Rows are points. The points of each table are mixes of a few directions, plus a little noise. How many directions does each table use, and how many do they share? Where both have some left over, give the other angles between the two spaces (their principal angles), to ten degrees, smallest first.

First (6 x 2):
[[ 20   9]
 [  1   0]
 [ 22  10]
 [ 26  11]
 [ 27  12]
 [-95 -42]]
Second (6 x 2):
[[-38  84]
 [ 20 -45]
 [  9 -20]
 [ 17 -38]
 [ -7  18]
 [  0   1]]
Directions: first 1, second 1, shared 0; angles 90

First, 5 rows:
[[  9  17  32  -3]
 [-16 -15 -21  -9]
 [ 27 -22 -54   5]
 [  1  28  44  36]
 [-20  -9  -1 -29]]
Second, 5 rows:
[[-11  95 -16   4]
 [  3 -28   5  -1]
 [  4 -33   5  -1]
 [  3 -20   4   0]
 [  2 -14   3   0]]
Directions: first 3, second 1, shared 0; angles 70

First:
[[-12  -7   8  11 -12   3   0   9  -6]
 [-35 -36  50   6  19 -55  -4   5 -17]
 [-16  -7   7  20 -25  13   1  16  -9]
 [ 29  22 -27 -21  15  10   1 -16  15]
 [ 24  18 -22 -17  12   9   1 -13  12]
 [ 14  -5  14 -38  63 -59  -4 -30   9]
 [-41 -29  35  32 -26  -8  -1  25 -21]
 [-32 -13  12  41 -53  31   2  32 -18]
 [ 68  59 -76 -34   8  56   4 -28  35]]
Second, 10 rows:
[[ -3  -4   8  21 -26  10  -1  13   2]
 [ 84  48 -44 -28  14  17   0 -32  54]
 [ -1  -6  17  47 -59  25   0  28   7]
 [-27 -14   9  -4  14 -13   1   2 -21]
 [ -6   5 -22 -72  95 -41   2 -42 -18]
 [-84 -44  35  -1  23 -32   3  15 -61]
 [ 18  10 -11 -10   7   2   0  -9  11]
 [ 34  15  -7  21 -37  25  -1   7  29]
 [-17 -11  13  19 -20   4   0  14  -8]
 [  1   1   2   6  -9   5   0   4   3]]
Directions: first 2, second 2, shared 1; angles 40

First:
[[  7  12 -34  -6  -9  -5  24 -15 -11  16 -12  19]
 [-15  10  -5 -50   6 -10  -8  -5 -13   7  -3   3]
 [-13  10 -17 -35  -7 -14  -6 -15 -12  -6 -15  -2]
 [ -9   4   9 -33   9  -4 -13   4  -7   3   2  -4]
 [ -7  -2   0  -6  -1   5   6   3   7   4   1   4]
 [ -9  -5 -27  11 -32  28  52   4  31   9 -16  19]
 [ -8   7 -15 -17  -6 -19 -13 -18 -13 -13 -14  -7]
 [-19  -4   7 -10 -14  -8 -26  -7   6 -36 -14 -27]
 [ 86  -7  66  87  38  20 -29  36 -21  12  33 -19]
 [ 24 -16   0  95  27   3  28   5  13  29  46  35]
 [-36  -8  16 -37 -12   6 -16   8  19 -25  -9 -21]]
Second, 10 rows:
[[-18  23 -21  17   7  -6 -28 -13 -22 -40  10 -26]
 [ 16 -15  23 -22  -1   2   9  11   9  27  -8  12]
 [  3 -13  -5  10 -10   8  33   3  21  21  -3  23]
 [ 19 -21  24 -20  -5   5  22  13  18  37  -9  22]
 [-12  32   1 -11  21 -16 -68 -10 -46 -53   9 -50]
 [ 10   1  23 -26   8  -6 -22   6 -12   2  -3 -11]
 [ -3  22  11 -20  18 -13 -57  -4 -37 -35   4 -40]
 [  2 -19 -13  20 -17  12  52   2  34  30  -3  36]
 [ 14 -23  12  -6 -10   8  37  10  27  39  -8  30]
 [-31  13 -55  58 -10   6  22 -20   8 -29  13   4]]
Directions: first 5, second 2, shared 1; angles 40

First:
[[  9   5  30  20  25  18 -15  -3 -18  -5  47  -5 -28   1 -51  18 -10  13]
 [-12 -14 -35 -13 -23  -4   6  -3  17   5 -23  -9  31   6  36  -3  11   4]
 [-27  18 -32  12 -16 -31  -7  15 -17  29 -52   7  14  -6   7 -36 -16  -1]
 [ -4  38  18  25  18 -22 -15  18 -39  20 -19  23 -33 -15 -40 -28 -30  -7]
 [ 16 -17 -10 -31  -9   8  15  -9  28 -14  -5  -1  12   2  42  13  21  -3]
 [ -1 -43 -28 -25 -25  24  14 -20  44 -18  20 -30  44  18  44  31  32  10]
 [  8  -3  45  14  17  17   0  -5  -5 -18  46  -4 -16   3 -38  16  -3  -7]
 [  9  18  74  12  18 -13  16   9 -15 -17   0  28 -27 -12 -27 -19 -13 -46]
 [-10 -30 -38 -10 -21  16   1 -14  26  -3  12 -28  37  16  27  20  19  20]
 [ 12  27 -22  -4  14 -12 -16  11 -20  22 -25  18 -31 -14  -2 -11 -13  17]]
Second, 10 rows:
[[ -9  -5 -28   0  19   9   1 -10   2  24  14  -4 -11  -1 -17  -5 -15  40]
 [ -1   8   0   2  -6 -10  -4   6  -6   0 -14   4   2  -2   5  -4   1  -9]
 [-35  -4  81  54  29   8  19  -9 -18  -3  61  -4 -11   4 -95 -20 -37 -15]
 [ -6   3 -27  -1   6  -1  -4  -1  -4  20  -4  -1  -6  -3  -4  -7 -10  25]
 [ 29  29  22 -13 -60 -41 -19  38 -12 -43 -83  20  28  -4  76   8  45 -90]
 [  2   3  31   8  -9  -7   2   7  -4 -19  -2   3   6   1  -2   1   6 -31]
 [ 10 -22 -22 -22  13  23   9 -19  24   2  28 -10  -5   4  10  19   7  33]
 [ -6   3 -35  -3   8   0  -6  -2  -3  23  -5  -1  -6  -3  -2  -8 -10  30]
 [ 24 -10   5 -23 -13   7   4  -2  18 -25  -2  -2  10   3  37  23  28 -16]
 [ -6  -4 -27  -2  14   7   0  -6   1  21   8  -4  -8  -1  -8  -4 -11  33]]
Directions: first 4, second 3, shared 2; angles 40

First (9 x 32):
[[ 11  12  20  -4  -8 -32  32 -33  16  25  27 -29   8  19  10 -11   6   2
   38  -6  -4  -5   0  55   1  18 -13 -20  23   2 -15  -5]
 [ -2 -16 -17  20  -2  38 -29  37 -19 -36 -48  37 -16 -34 -11  -2 -10 -27
  -26  17  12  -5   5 -59   5 -22  16  39  -2 -12  16  19]
 [-15  11 -27  27 -45 -55   9 -24 -45  20  34 -26  36 -20  37  21  -7 -31
    1 -21 -18  26 -36  20 -14 -13 -42  45 -17 -24   0 -19]
 [-23 -23 -14 -21  25  39 -38  22 -22 -15 -13  25  -1  15 -19  30   3  47
  -65  -1 -20  17   0 -61 -12  -4  13 -24 -52  18  13 -11]
 [ 45  21  26  38 -23 -12  39   0  42 -11 -30  -1 -28 -40   5 -61  -9 -82
   89  25  50 -44  22  50  31  -3  10  46  95 -28  -9  43]
 [ -3 -26  29 -27  26  33  -2 -15  -5   1 -16  10  -5  49 -28   7  15  62
  -24  14 -30   0  16 -13  -7  27  12 -68 -10  26  -4  -2]
 [  8  -5   0   0  19  40 -18  36  21 -28 -36  29 -27 -17 -19 -15  -4 -11
   -6  15  25 -17  18 -35  13 -11  29  10  12   1   9  20]
 [-33 -11 -12 -25  -2 -24  -7 -33 -44  31  46 -23  40  43  10  50  11  65
  -51 -26 -55  41 -27  -2 -31  13 -30 -43 -67  19  -2 -42]
 [ 13  37  -5  -8   9 -27  16   9  58  14  37 -22  -8 -14  14 -18  -4 -23
   43 -19  39 -13   2  44  14  -6   7  14  20  -1  -8  -2]]
Second, 10 rows:
[[-27 -16  20  21  66 -25  41 -39  26 -34 -26  -5  29  46  -7  17  14  17
    5  -3 -26  25  25  11 -15  -8   0  71 -31 -11 -28  13]
 [ 11 -10 -32  -1  60  16  18  49   5   3 -38  47  -2  12 -22  18   1   7
   -3   8  20 -21  31   3  33  -6  -5 -28  -6  -4  46  22]
 [ 21  14  13  47 -80 -56 -33  -8 -64 -18 -29 -52  17   7  42  16  20  13
  -61  34 -10  31   5  10  -6  -8 -16   2  30  27 -37  10]
 [-15  15   2 -43  69  32  13  10  95  -3  38  12 -22  -4 -20 -21  -8   1
   42 -31  28 -19   7  -4   3   1  38  20 -18  -3  -1 -10]
 [ 13  20  -1  -6 -12  -4 -22  21  19  -2   9 -15 -13  -9   8  -6   2   4
  -10   2  24  -2   4   2   7  -5  15 -13  13  18  -9  -1]
 [ 12  25  10 -18 -28  -5 -58  24  46  15  27 -33 -24 -18 -24 -32 -16  -9
   12 -14  48   7 -24  18  -4 -28  22 -38   4  36 -31 -12]
 [ 15 -17 -28  15 -11   9  14  22 -67  11 -34  36   8  -3   8  23   4  -2
  -22  22 -13 -15  10  -9  21  12 -28 -33  13 -13  48  13]
 [-11  21   2 -45   3  45  22 -15  41   0  66   6 -26 -33  34 -18  -1  -3
   25 -22  -6 -32  -5 -34  -3  41  31  29  12 -22  13 -26]
 [-38 -53   9  22   6   7  74 -83 -77  -4 -12  32  42  19  14  23   4  -6
   16   3 -92   8 -12 -21 -28  37 -43  60 -22 -61  20  -4]
 [ 19   2   5   8 -73 -19 -69  18 -26  33  -1 -28  -8 -17 -32 -22 -20 -20
   -3   2  29  18 -42  25  -8 -35 -12 -70   7  34 -21  -6]]
Directions: first 4, second 5, shared 1; angles 60, 80, 90

First:
[[ 36   4   8  17 -20  36 -50   4  33 -14 -26   4 -28   4 -23  -6  16  41
   25  11  21 -33  16 -13   2 -18   3   6   2 -30   1   4]
 [  3 -11   9 -41   6  16  40  47 -50  -7  29 -18 -14  -6 -45  15  -4  20
   34  -3  69   5 -14  -8  19 -23 -15 -20   4   6  13  46]
 [-13   6  -6  25  10 -14 -14 -27  23  10  -6   9  17   7  36  -2  -7 -14
  -23  -6 -50   2   0   9 -13  15  19  17   1   6   9 -28]
 [ -2  -2   5  23   2   7 -41 -11  26   1 -12  12 -10  19  15   2  -6  17
   -6  -4 -24 -19   6   1  -2   2  38  12  -2   3  17 -15]
 [-29 -11 -12 -49  17 -44  54  27 -31  15  33  -5  34 -27  11   2 -10 -56
  -20 -12  -3  39 -20   4  -1  17 -19   1  -8  18 -20   1]
 [ 20   1  -2   0 -14   6 -36   7  33  -4 -17   7  -5 -11  -4 -10  13   3
    2   7  -2 -14  10  -9  -4  -2  -2  14  -6 -24 -18 -11]
 [ -9  23  -8  52  12   4  22 -56  -2   5  -6  -9  19  10  27  -1  -1   0
   -5   0 -41   9  -2  17 -17   6 -14   3  17   3  26 -13]
 [ -6 -11   7 -26 -13 -10  26   8 -34  -5   4   0 -12   4 -18   1  -2 -10
   -6   8  30  11   3  -1  16   2 -11 -33  -7  18 -30  16]]
Second (11 x 32):
[[  9 -13   8  -3  -4   7   1   6   0  -8  -2 -11   3   0 -12 -16  -1  13
   11   5   0   2   0  18  15  -6 -11  -8  -4  13  -3  -4]
 [-27  -7 -16  -5   7  27  12 -10  20   0  10 -11   1  -6  25   1   4 -26
  -32  10 -12   7 -15  -4  -1   2  -1   6  13 -29  15  31]
 [ 30  22 -12   9 -19 -19 -10  13 -36  -3   8 -16 -10 -18 -26  -9  17  27
   29 -22   2   8  12  11   0   1 -15 -10   8  39  -5 -20]
 [ -7  -7  -1  -8   5  20   5 -10  11  -3  10 -16  10 -12   1 -23   6  -3
    9   1 -23  18 -18  28  19 -10 -10   3  -4   5   4   4]
 [ -4  -7  11  -6  12  -4  -4   8  15   8 -17  30 -12  23   2   4   7  -2
   16  -7  -6  -8  -5   2  -4  -2  28   0 -12   4 -17 -24]
 [ 25   8 -14   5 -28 -12  18   4 -30 -18  10 -29  -4 -26 -24 -13 -30  27
   -1  10  14  -7  18  -2   5  -6 -32  -1  20  14  12 -11]
 [-15 -14  -9   3   0  17  -5  26  12   2 -16   9 -28  26  20  20  37 -15
  -22  -3   6 -12   2 -18 -20  17  21 -19  19 -10  -8  18]
 [ -5 -13  68 -16  32 -34   6 -52  32   9 -16  54  59  19  -4   1 -95  -5
   13  35  12 -18  -3  -3  21 -23  16  43 -71 -33  -2 -31]
 [  6  64 -10  28   9 -31 -57 -26 -44  29  37 -14  36 -31   5  29  50 -16
    6 -44   2  43   5 -15 -21  22 -14   6 -12  10  13  43]
 [-27 -13 -39 -16   2  37  37  11  30  -4   0   0 -40  -2  21 -14  14 -18
  -15  -1 -36   0 -27   9  -1  -9  19   3  30 -13  -1 -11]
 [ 15 -20  14   8 -16  -9  -1  29 -10 -12 -25   3 -16  26  -7  20  -7  16
  -16  16  39 -32  30 -25 -13  13   0 -22  11   0  -6   4]]
Directions: first 5, second 6, shared 0; angles 40, 50, 90, 90, 90
